Rows are points. Before rounding, the points of a table are all equally far from one centre. They may lie mostly on one side of it. Write the centre, to within rounding.
In the rows, 128 means zero.

Points (9 x 2):
[[201 147]
 [185 161]
 [188 159]
 [159 161]
 [145 149]
 [188 160]
 [162 162]
 [138 130]
 [197 153]]
Centre: [172 129]

Points (15 x 9):
[[ 56 123  88 164 171 116  90 149  87]
 [110 106 138 154 170 105 130  49  55]
 [ 83 161 131 172 160  75 104  84 140]
 [ 81  97  75 199 193 121 169  61  88]
 [117 195 136 160 190 129 167  84 128]
 [ 55 146  64 156 156 126  95  87  83]
 [138  91 139 172 100  80 132  90 117]
 [ 81 153 107 177 204 154 122  50 143]
 [114  86  66 170 156 184 143  51 109]
 [100 189  73 170 121 189 144  93  97]
 [130 150 120 165 145 156 151  85 194]
 [ 99 133  88 209 168  80 125  68 109]
 [ 68 174 142 127 167 154 145  78 171]
 [ 67 163  85 144  91 154 118  57 110]
 [ 90 207 105 193 128 168 130 125  90]]
Centre: [ 86 122 126 169 141 145 149 104 111]

Points (23 x 18):
[[ 38  89 144 140 128  82 171 126 127 134 161 114 148 124  71  81 144 189]
 [ 36 171  89 143 147 116 166 120  72 141 204  86 133 151  99  99 196 152]
 [ 98 152 101  95 147  92 212 167  95 106 128  81 107 115 142 102 140 168]
 [ 38 130  92 124 163  40 154 152 133 108 124  86  98 168 140 133 173  96]
 [ 70 138  95 115 149  95 213 165 112 148 145  93 129 148 126  61 170  83]
 [103 107 110 115 159 113 247 107  67 146 194  91 144 153 120 105 108 139]
 [ 17 115  99  88 124 113 165 113 108 103 194  80 145 147 111  82 178  96]
 [ 40 117  89 133 167  95 223 114 108 131 183  58 115 145 115  68  99 159]
 [ 56 156 107 107 200 108 197 126  92 137 196  47 146 143 123  83 146 175]
 [ 62 157  78 121 160  63 222 134 120 119 140 110 146  84  94  95 135  90]
 [ 21 102  90 127 150  96 208 144 110 128 156  53 128 131 103 113 141 130]
 [ 43 116  91 124 183 110 185 101 131 148 154  79 205 202 110  28 110 153]
 [ 52 118 147  73 172 105 217 130 120 104 176  72 182 122 120  86  92 137]
 [ 31 104 107 127 187  91 186 132 128 155 160 100 125 164 103  60 178 150]
 [ 46 157 104  93 183 103 210 110 114 146 136  68 111 141 111 101 153  76]
 [ 55 150  90  90 116 105 205 104 114 167 132  82 140 127 112  96 170 134]
 [132 142 110  79 170 145 201 173 114 103 157  91 166  97  73 136 121 169]
 [ 45  86 103  97 149 102 195  92 123 120 156  51 158 116  98 137 138 181]
 [ 43 101  94 119 153 155 245 106  88 122 178 116 190 160  89 108 109 125]
 [ 66 118 123 115 173 100 176 136  66 174 165  83 147 165 143  80 176 116]
 [ 40  83  80 104 155 114 202 125  90 139 161  82 155 144 139 114 180 142]
 [ 47 132 102 128 189  74 200 133 123 104 124  93 104 118  74  93 145 175]
 [ 75 177 105  90 174 122 207 160 100 129 166  52 166 132  76 116 133 150]]
Centre: [106 145 107 166 160 136 138 102 152  98 156 115 156 154 136 119 116 124]

Points (31 x 24):
[[146  60 118 138 195 151 116  76 138 142  96 112 146 104  85 130 129  90
   99 129 146 100 135  57]
 [131  71 174 171 198  94  72  65 184 180 128 112  83 139 139 165 120  89
  137 143 106 131 118 114]
 [ 70  65 159 177 145 144 118  68  85 100 122 118 112 150 116 182  63  94
   75 160 127 134 149 176]
 [139  94 130 144 158 182  98 101 109  69  94  99 117 120 145 160 125  64
  105 142 153 142 129 154]
 [ 93  47 134 111 170 126 153  89  76 117 100  82 123 122 155 132 122  84
  102  98 140 135  81 104]
 [145  48 152 118 204 103  93  50  88  98 158  95  88 164 100 163 140 114
  133 149 118 129 127 136]
 [130  70 146 193 164 108 122 116 187 145 110 116 155  87 155 140 136 148
   76 142 155 116 146 136]
 [138  47 169 133 172 129 128  89 146 154  71 137 105  99 142 133 129 103
   77 154 110 135  98  88]
 [178  91 110 173 186 142 116  81 102  52 108 136 154 147  94 128 119 117
  104 151  96 141 110 156]
 [154  68  99 156 234 114 100 132 103 137 103 110 154 122 158 158  98  70
  156 154 140 104 108 130]
 [113  79 100 138 143 163  90 115 104 142 138  83 114  52  95 126 121  62
  108 122 103 104 133 126]
 [ 97  41 122 164 190 130 114  80 122 166 145  62 137  78 126 163 130  64
  107 128  73 116 112 119]
 [196  96 130 159 193  95 114  81 180 131 135 103 126 127  77 181 110 116
  163 155 105 116 120  97]
 [131  31 163 125 182 156 110  78 136 106 141  93 106  73 121 116  90 107
  110 130 101  89 111  89]
 [115  98 145 122 162  83  64 118 128 135 130 119 102 105 147 157 107  50
  107 154 124 128  71  96]
 [134  52 181 135 172 119  80  46 103  93 115 131  92 114 113 149 134 120
   99 154 121 112 150 159]
 [163  53 110 144 155 121 118  54 121 154 118 117 125  85 135 151  45  70
  115 114 136  96  76 185]
 [181  68 147 193 155 146 128 107 162 121 114 102 153 103 114 102  97 114
  154 113 101 119  83  92]
 [139  83 117 174 149 144  82  65 131 120 111 104 111 120  90 134 143 110
  178 172 113  95 103 111]
 [178  50 132 160 183 102 125  80 119 124 121 107 123  78 150 143 104  95
   89 159 151  60 108 111]
 [167  79 127 173 220  97 112  58 204 145 117 116 143 138 124 162  67  67
   83 177 105 140 121 138]
 [109  38 121 162 157 135  95  86 119 104 120 126  97 125 109 186 114  63
   79 178  96 120 113 115]
 [167 117 128 166 187 163 122  74 165  67 125 154 151 141 111 122 135  93
  120 148 172 147 110 103]
 [176  51 119 172 172 123 135 151 130 136 117 111 138 168 146 195 156  92
  139 131 139 145 120 133]
 [137  96 142 175 190  67  95 148  97  87 126 122 163 175 137 133  93  78
  141 160 145 170 149 143]
 [177  86 134 213 191 155 100  47 141 151 202  72 142 144  91 134 126  98
  105 111 115 122 126 137]
 [142  46 154 123 173 192 108  81 127 173 144  76 118 128 138 150 126 102
  123 104 100 180 106 105]
 [154  42 159 141 140 144 105 102 120  95 154  86 137 140 126 132 148  37
  114 122 141  84 147  93]
 [181  58 109 167 190 168 109  88 182 120 119  89 155 100 162 135 106 115
  143 157  95 118 104 133]
 [151  48 152 156 139 139 120 111 123 145 164 162 136 130 127 136   7  70
  103 163 159 155 153  97]
 [124  69 141 164 220 153 157  95 101 105 106 130 137 128 167 167 131  50
  103 155 169 117 114 108]]
Centre: [125 102 135 138 164 122 145  93 133 145 155 125 134 144 127 126  97  95
 118 138 117 122 135 144]

Points (29 x 24):
[[ 81  83 201 165 100 108  73  82 102 144 143 164 155 122  82 115  93 103
  125 191 117 146 130 128]
 [ 80  93 183  91 120 114  33  70 149 145 136 104 113 161  78  40  76 101
  146 126 128 175 142  87]
 [ 45  65 187 157 162 136  47  95 116 163 119 161 118 120  65 106 125 105
  161 147  57  99 149 112]
 [149  88 203 130 104 129  55  61 108 127 113 146 159 150  61 101 103 124
  189 143 105 178 147 125]
 [ 78 117 231  98 126 136  82  41 101 150 131 128 155 141  95 118 125 140
  158 153  98 169 150  99]
 [ 62  88 249 140 102  94  32  90 109 129 145 118 138 108  85 133 121 119
  139 131  81 158 154 149]
 [ 77  89 205  73  79 138  77 113 118 113 142 186 147 138  73 140 131 186
  144 144 122 144 167  51]
 [141 134 199 106 119 136  51  97  89 110 191 156 123 161  93 128 115  86
  136 164 116 166 130 113]
 [116  49 202 118 129  70  21 103  97 152 164 162 169 133  76 141 157 133
  169 166 103 160 142 122]
 [113 114 191 139 114 150  57  68 104 128 152 161 152 165  45 126 120 120
  170 181 108 125 150 148]
 [125  99 220 130 117 130  81  67 128 120 155 174  77 166 101  68 124 140
  203 150  93 135 157 131]
 [105  97 187 103 107 101  67  43 122 137 142 160 125 175  84 118 154 156
  145 144 164 149 123  74]
 [105  95 155 108  78  88  69  86  81 126 147 173 126 113  25  91 143 159
  127 122  94 138 157 102]
 [138  88 188  83 144 132  67 103  89 130 117 139 213 168  84 112 116 170
  136 149 112 114 165 101]
 [123  95 188 126 126  61  74  85  96 169 144 217 153 150  72 137 114 120
  158 147  95 149 181 158]
 [120  93 228  78 116 103  79  69  90 142 112 127 107 111  79 153 139 144
  155 167 136 158 193  98]
 [ 11 125 211 119 145 110  90 107 136 102 115 148 160 131  67 155 166 145
  191 161 119 115 148 142]
 [127 106 196  78 149 116  32 111 126 140 132 150 156 182  55 106 121 158
  126 181 133 149 209  81]
 [ 69  93 222 107 125  82  61 108 129  93 104 153 105 187  51  90  97 117
  183 179 110 119 143 106]
 [168  82 125 111 105 118  21 116 145 148 156 149  94 175  69 142 152 188
  180 150 143 135 172 135]
 [108  81 184  87 135  69  33 103  84 112 148 155 120 144  57 134  83 133
  163 180  88 145 150 109]
 [140  45 166  73 115 110 103  83 124 133 122 154 137 141  43 123 134 143
  126 144  97 187 176 110]
 [ 87 117 196  79 105 132  46  51 105 114 169 107 135 160  64 158 107 124
  142 140 117 140 172  47]
 [118  78 211 145 116 114  72  92 120 111 169 110 131 158  52 117  81 111
  169 188  95 184 134 132]
 [ 85 124 210 123 102  97  68  35 138 155 118 150 102 163  59 124 110  79
  136 117 124 175 193  78]
 [107  83 225  92 136 127  62  67 112 122 147 117 176 143  44 116 112 139
  116 127  97 148 169  93]
 [133  65 173  92 115 147  32  71 138 102 137 143 118 157  60  87 113 164
  207 127 101 151 191 113]
 [112 101 185 146  88 126  44  73 144  89 162 185 148 139  95 108 125 133
  149 175  90 172 143 107]
 [ 96  88 239 105  85  83  65  64 141  85 137  97 144 144  54 166 123 113
  207 156  95 116 168  81]]
Centre: [ 99 112 157 127 114  95  96 150 151 149 150 116 136 141 103 120 128 113
 179 115 117 125 180  96]

Points (31 x 24):
[[192 120 206 121 173 124 157 109 159 188 116 114 103  93 112 158 111 101
  106 149 126 157  80 177]
 [203 141 214 170 162 148 154 168 118 204  96 122 118  97 151 157 111 174
  135 165 108 126 109 154]
 [176 120 172 124 127 106 152 143 123 212 101 140  69  95 100 151 159 143
  104 142  94 180  98 136]
 [196 102 174 120 143  65 213 131 107 172  93  99  88 100 118 136  63 123
   93 168 100 177 102 116]
 [163 109 155 152 186  70 156 172 146 205 139 123  84 108 134 155 137 141
   80 151 123 172 129 125]
 [192 105 191 133 154  83 133 145 129 203  86 140  87  99  94 128 110 161
  103 165  57 160 124 147]
 [205 123 196 144 184 100 202 106 156 173 124 127  55  92 107 128 129 137
   99 151 110 155  80 122]
 [154 139 200 119 201  92 201 121 129 184 102 121  92 105 108 131 127 141
  108 137 109 147  93 157]
 [168 101 226 138 142 115 209 133 105 224 124  84 107  89 109 126 124 166
  130 131 130 156  92 101]
 [177  95 208 118 164 106 182 148 142 173 111 162 109 101 106 116 125 210
   91 158 120 183 126 131]
 [187 136 207 145 163  82 178 136  85 187 123 114  69 122 100 107 104 149
  117 122 101 137  96 131]
 [188 109 206 128 172 139 201 157 147 179 134 120 112 127  95 152  79 167
  124 127 111 156 102 185]
 [218 115 182 158 174  83 181 162 137 169 111  86  59 106 110  92 114 153
  118 133 123 185  84 140]
 [179 108 202 136 166 157 207 136 103 183 129 102  85  95 134 122 155 198
  137 136 107 156 124 115]
 [192 100 191 134 189 122 151 139 157 171 129 130 101  93 133 161 165 177
   83 147 150 180  99 143]
 [174 105 249 122 172 131 173 137 128 208 129 127  90 118 129 130  98 198
  126 151 128 152  87 158]
 [191 111 196 125 158  81 159 119 131 213 126 109 131 111  76 134 145 154
  153 171 108 141 113 181]
 [180 133 217 125 166  85 178 134 138 166  82 148  77  93  75 112 117 160
  109 112 114 160 126 144]
 [186 120 200 133 148  99 150 154 100 174 120 111  66  64 117 148 149 179
  102 143  91 157 115 171]
 [193 112 227 140 168  69 170 137 114 188  76  90 104  89 127 122 135 162
  146 170 131 173  75 141]
 [213 128 171 111 166  87 175 141 156 215  88 126  96 128 128 167 123 148
  159 107  68 136 100 146]
 [229 122 174 176 179 106 171 135 135 169  85 101  83 125 153 135 134 165
   95 117  99 176 113 139]
 [163 109 224 167 150 134 167 151 127 215  89  97  80 111 108 128 109 141
  120  88 153 160 131 141]
 [197  97 174 102 174 138 190 130 131 190  91 142  80 101 106 113 146 151
  142 165 122 182 104 161]
 [183  94 213 148 164 116 198 127 108 218 160 117  82 104 125 147 125 172
  134 130 118 165  95 150]
 [209 120 207 143 134 105 164 164 156 158 132 133  56 116 109 102 131 129
  168 150 100 159  98 105]
 [180 157 215 137 193 105 153 114 120 180 111 151  80 111 104 138 119 163
  122 122 124 164  84 115]
 [215 133 180 126 146 121 175 144 147 195 115 151  76 108  96 132 135 139
  111 145  97 188 120 142]
 [189 116 203 139 176  91 147 160 130 191 136 148  74  86 121 162 143 139
  157 183 111 158 122 149]
 [203 157 161 118 162 156 174 133 140 179 140  58  94 118 128 125 134 128
  136 142 114 176  96 150]
 [187 115 164 129 171 154 132 124 124 204 110  91  90  92  91 114 157 172
  110 200 133 179 112 126]]
Centre: [172 108 153 132 132 104 152 118 157 168 107  98  91  99 130 142  89 178
 141 148 140 130 123 123]

Points (31 x 24):
[[111 166 160 106 146 189 194 145 138 186 108 187 181 121  56 125 176 166
   64 151 162 129 179 133]
 [179 184 165 141 141 171 196 135 186 201  88 208 112 138  62 148 197 152
   79 160 150 137 128 120]
 [128 198 175 114 155 162 171 120 153 188  96 179 184 144  45 109 157 158
   90 142 181 113 143 133]
 [160 158 180 139 134 150 168 173 171 178  76 219 152 158  87 131 154 171
   74 190 147 128 188  86]
 [148 193 198 134 165 175 174 139 148 189 107 155 174 161  56 180 168 171
  134 169 158  89 165 134]
 [139 191 201 144 151 147 149 170 168 188  84 148 148 153  64 134 174 168
   81 163 147 104 152 106]
 [145 159 141 181 159 172 187 174 183 157  86 184 187 171  80 141 165 172
  101 130 133 126 172 157]
 [184 133 144 129 155 186 214 181 149 150 126 195 151 141  58 130 187 176
   93 178 140 131 171 131]
 [141 202 193 131 130 181 172 176 170 165 110 225 156 128  68 173 178 177
   96 153 132 130 160 114]
 [135 144 165 149 123 158 176 191 159 134 105 180 158 159  64 151 158 201
   91 158 134 113 168 107]
 [151 175 173 149 150 183 201 165 151 177 117 198 165 135  67 178 166 176
   85 145 117  98 162 123]
 [155 181 170 129 142 141 174 150 166 173 120 181 165 126  70 147 157 194
   80 114 122 101 163 149]
 [140 191 147 107 152 158 187 155 170 188 122 178 145 152  69 170 196 189
   78 111 128 117 151  90]
 [157 187 189 156 114 180 166 147 130 121 108 202 158 139  70 150 194 161
   81 143 131 114 138 120]
 [160 200 181 136 123 181 167 175 167 146 106 184 127 154  47 144 143 166
   79 151 126 133 169 137]
 [173 213 182 135 140 163 169 156 167 166  91 177 203 137  76 171 193 171
   82 153 134 128 140 109]
 [129 168 181 117 151 196 190 165 173 166  83 209 199 113  79 132 177 178
   66 142 157 122 163 122]
 [147 189 166 140 164 180 176 169 160 193  75 160 164 105  90 157 198 160
   88 127 101 114 159  88]
 [143 184 223 160 152 221 187 156 137 193  67 200 137 155  81 140 192 181
  125 156 161 124 170 123]
 [143 200 172 159 153 159 183 148 146 171  98 176 146 144  69 115 147 199
   92 144 141 109 162  89]
 [144 177 164 104 144 171 154 160 196 204 136 183 182 191  64 149 162 212
   87 168 162 124 164 125]
 [181 215 150 140 125 162 145 137 145 162  65 188 157 139  66 152 171 159
   78 117 128 126 154 120]
 [136 183 177 150 102 186 166 164 174 151 114 184 174 151  55 155 182 157
   98 144 170 116 151 136]
 [137 213 164 133 139 204 222 158 149 170  85 200 166 146  90 132 162 186
   83 137 149 126 165 125]
 [142 199 187 112  95 158 180 146 136 180  88 185 184 159  68 162 166 196
  133 140 153 108 142 127]
 [148 199 185 146 119 168 193 152 149 150 117 223 145 112 108 121 165 197
   96 159 131 112 148 117]
 [135 188 188 124 124 166 206 126 136 162  86 186 192 144  90 137 144 179
   69 162 129 102 161 112]
 [143 173 161 128 132 205 223 157 131 160  66 203 181 124 104 116 200 167
   67 146 130 135 146 132]
 [127 193 180 127 149 137 144 161 167 166  77 190 175 150  67 136 181 184
   84 138 121 112 161 127]
 [120 212 177 164 130 176 156 177 141 172 101 175 146 140  80 148 166 168
   80 183 151 114 150 126]
 [182 193 165 139 121 200 201 164 136 190  91 146 130 129  75 152 184 173
  103 141 117 109 115  87]]
Centre: [153 134 166 105 159 192 145 132 145 172 105 168 145 157 138 147 150 157
 124 146 144 170 128 123]

Points (29 x 24):
[[123  98 124 131 111 105 116 136 157 102  45  99 130 110 114 175 110 167
  138  64 176  90  97 141]
 [133 106 122 106 131 118 145 160  84 159  92  90 136 106 144 166 131 141
  143 122 127 141  50 128]
 [111 100 153 111 128  95 138 138 126 132 135  70 102 125 108 135 168 122
  170 110  96 102 190  92]
 [165  96 132 134 119 124 159 159 135 160 109  69 134 152 163 170 164 115
  159 115 189 149  87 131]
 [129 110 167  63 136 102 160 169  98 156  99  80 108 105 151 121 110  88
   96 100  85 124 138  95]
 [114 141 107 101 119 114 142 187 168 147 110  35  86 142 152 111 141 132
  158 129 129 126  93  99]
 [106  93  87 110 122  99 166 169 131 152  90  66  99  81 129 173 146 140
  159 124 167 133  98 132]
 [122  79 108 129 136  99 136 157 122 126 118  75 149 119  80 134 146 140
  109 119 162 180  89 127]
 [ 91 116 139  89 121 120 142 197 150 121 120  41  79 133 139 123 163 115
  187 103 197 104 136 113]
 [ 97  92 153 141 108 159 147 172 101 167 145  99  98 104 161 109 171 127
  103 126 163 147 121 120]
 [118  73 141 109 106  74 157 195 137 130 137  66 150 146 132 108 167 134
  138 129 160 134 108 120]
 [125 105 191 104 147 151 170 192 128 135 107  37  78 102 105  90 153 105
  124 130 164 140 143 122]
 [117 108  96  90  93 105 103 134 137 154 125  65  85 115 112 119 155 160
  131 110 134 116 130  86]
 [112  93 121 155 125 125 130 159 155 156 109  83 100 129 118 153 139 167
  144 152 157 152 115  73]
 [108 108 144  84 175  96 155 175 137 161  68  78  79  97 120 140 157 143
  157  98 164 131 100 128]
 [121 114 103 149 159 123 145 198 160 174 109  47  82 137 115 103 111 119
  142 121 152 144 110 132]
 [ 87  69 141  97 124 111 169 171 115 135 112  57 118  71 143 165 153 122
  165 109 158 136 121 110]
 [127  46 101 112 131 109 161 139 137 151 128  65  99 144 126 126 122 126
  125  88 161 133 145  79]
 [125 100 165 104 132  96 171 198 133 148 109 102 125 170 147 122 184 138
  126  97 171 126  96 103]
 [132 120 150  98 141 108 161 162 146 138 119   7  63 143  86 163 147 106
  131 105 181 120  98 104]
 [102 134 101 120 117 126 152 165 182 157 120  75  75 100  99 148 170 109
  119  97 166  96 107  93]
 [138 106 131  96 171  86 189 121 115 112  93  20  75  93 159 152 137 131
  158 104 166 129 118 129]
 [ 99 103 116  93 118 106 144 161 210 141  77  59 144 131 125 112 140 109
  137  96 168 124 111 100]
 [168 115 139 137 148  95 123 200 184 137  80  89 145 139 112 137 152 100
  120 130 140 113 103 129]
 [128  83 156  80  97 121  93 127 114 155 116  49  85 103 143 126 165 127
  142 130 168 130 101 116]
 [118 114 118 117  77 129 119 155 130 165 135  54 102 178 140 135 117 168
  112 138 116 115 104  97]
 [ 94 124 130 107 130 124 103 201 116 118 139  59 121  85 127 106 177 105
  151 115 175 131 150 110]
 [111 159  84 127 101 178  98 131 134 142 108  67  84 108 140 119 141 142
  135 115 171 144 102 105]
 [148  76 141 110 109 114 101 181 171 150 116  84 109 149 132 136 149 116
   95 139 137  86  89 150]]
Centre: [117 144 153 117 126 116 150 134 127 117 116  91 115 130 128 135 106 120
 122 118 164 112 133 140]
